Each row is a point. Each copy is the shape, with its points in the same order, turned, moved and blurred by noise. Is it also mirrored, or only turned?
(in the rows, 128 means zero)

Shape:
[[151 109 128]
 [107 132 123]
 [171 192  82]
 [119 151 104]
 [117 147  95]
 [116 134 140]
 [122  84 123]
 [115  94 179]
 [125  64 131]]
Copy 1:
[[148 158 126]
 [105 141 143]
 [106 239 156]
 [100 170 156]
 [104 168 166]
 [106 146 124]
 [151 122 143]
 [131 107  93]
 [166 109 138]]
Copy 1 is: mirrored
Copy 2, 9 rows:
[[153 124 131]
 [106 120 141]
 [136  29 116]
 [109  91 131]
 [107  95 117]
 [121 119 154]
 [137 159 117]
 [147 172 173]
 [146 170 115]]
Copy 2 is: mirrored

Shape (9 x 4):
[[ 77 119 104 139]
 [150 185 122 115]
 [108  81 134  69]
 [ 94  90 133 167]
 [117  93 163 102]
 [113  95 187  97]
 [120 117  95 149]
 [ 87 106 141 162]
 [153 158 126 108]]
Copy 1:
[[142 154 135 182]
 [118 160  84  98]
 [185  75 127 138]
 [117 128 174 173]
 [154  95 154 116]
 [160 100 172 104]
 [105 131 116 173]
 [116 139 174 158]
 [121 139  94 104]]
Copy 1 is: mirrored
Copy 2:
[[103  84 111 147]
 [158 150  75 112]
 [ 85 137 168 118]
 [137  64 147 147]
 [125 135 170 134]
 [132 148 183 151]
 [129  78 110 103]
 [137  76 138 158]
 [152 149 100 101]]
Copy 2 is: only turned

Shape (11 x 6):
[[128 153 119 102 134 133]
 [166 155 124 102 144 108]
 [137 164 122 118 124 153]
 [ 92 114 109 129  95 101]
 [ 98 109 135 152  78 119]
 [127 143 193 196 138 178]
 [ 94 115 126 133 175 162]
 [180 144 153  74 150  74]
 [116 167 131 175 134 179]
 [159 115 112 163 178 122]
 [129  74 123 126 100 123]]
Copy 1 (11 x 6):
[[120 142 149 107 136 127]
 [156 132 130  96 152 104]
 [115 132 167 114 154 129]
 [ 84 131 124 153 108  94]
 [ 90 119 146 189 116 102]
 [143 141 179 207 178 169]
 [ 93 176 127 139 148 174]
 [189 109 111  91 127 105]
 [100 160 182 158 181 149]
 [123 152  91 146 201 130]
 [ 91  93 100 154 118 129]]
Copy 1 is: mirrored
Copy 2:
[[156 157 113 126 150 117]
 [192 147 131 122 142 135]
 [149 163 138 131 139 103]
 [111 131  85 142 113 148]
 [ 83 125 118 135 106 154]
 [ 88 122 210 134 177 120]
 [119 111 110 134 193  95]
 [213 145 124  86 148 175]
 [108 144 164 166 157  88]
 [174  79 146 147 157 119]
 [116  96 102  98 105 133]]
Copy 2 is: mirrored

Shape, 12 rows:
[[105 168 119 140  83 109 155 107]
 [143 145 113 136 140 155 171 102]
 [ 96  60 158 140 139 113 153 117]
 [105 156 113 144 146 125 103 138]
 [ 90 142 145 139  81 131 101 140]
 [177 139 151 128 131 140  59 170]
 [ 90  99 140  97 151 135 109 105]
 [115  39 121 123 131 123 155 174]
 [ 96 161 145  67 132 121  84 102]
 [ 95 160 143 119 129 155 152 123]
 [124  23 114 125 125 157 139 113]
 [120 148 125 124 147 127 159 107]]
Copy 1:
[[136 136 103 167 121  71 131 150]
 [123 141  77 113 103 117 147 113]
 [ 88 149 137 123 198 113 151  92]
 [155 117 124 101 142 111 109 156]
 [113 102 156 144 141  93 104 156]
 [154  79 171 123 111 181  98 129]
 [120  98 124  85 173  93 111  93]
 [ 87 102 136 119 200 144 197 115]
 [165  74 137 108 140  65  85  99]
 [126 128 126 104 107  75 130 126]
 [ 54 101  98 114 190 153 154  92]
 [147 142  97 109 125  93 136 111]]
Copy 1 is: only turned
Copy 2:
[[110  83 123  95 154 119 151 122]
 [119 103 136 148 175 148  95 114]
 [ 97 168 120 186 120 125 152 135]
 [117 132 110  95 102 147  96 115]
 [ 91 125 122  90  97 156 160 113]
 [100 103 160 125  40 188  89 120]
 [113 186 158 129 115 126 118 103]
 [164 160 119 202  86 159 158 134]
 [115 156 184  65 104 111 112 106]
 [105 136 146  98 154 150 128 146]
 [131 171 142 217 116 158 161  67]
 [115 122 138 133 149 123 103 133]]
Copy 2 is: mirrored
Copy 3, 12 rows:
[[120 187 156 102  96 133 120 116]
 [169 153 170 145 115 156 147 155]
 [157  94 173 110 160  78 139 110]
 [176 159 121 118 142 141  84 130]
 [108 155 130 124 107 104  76 123]
 [149 134  54 166 149 132 105 145]
 [151  94 154 109 155 135  90 124]
 [159  82 136  93 130  45 152 163]
 [123 115 127  95 154 177  67 138]
 [131 161 171 126 145 133 100 161]
 [177  51 166 126 114  78 149 132]
 [161 156 161 109 144 152 140 145]]
Copy 3 is: mirrored
Copy 4 (12 x 8):
[[129 116 140  87 113  83 106  92]
 [ 91 108 131 137  92 138 138  92]
 [ 78  67 108 145 155 109  95 155]
 [108 130  92 113 135  89 169 122]
 [114 138 129  88 132  64 123 162]
 [141 174 128 153 135  96 180 180]
 [ 94 115  98 112 171 141 124 155]
 [118  56  78 166 106 113 102 197]
 [138 142 124  68 185 137 144 146]
 [ 95 100 138  87 119 115 148 125]
 [ 68 104  85 164 114 148  75 185]
 [104  96 125 121 129 126 142  98]]
Copy 4 is: only turned
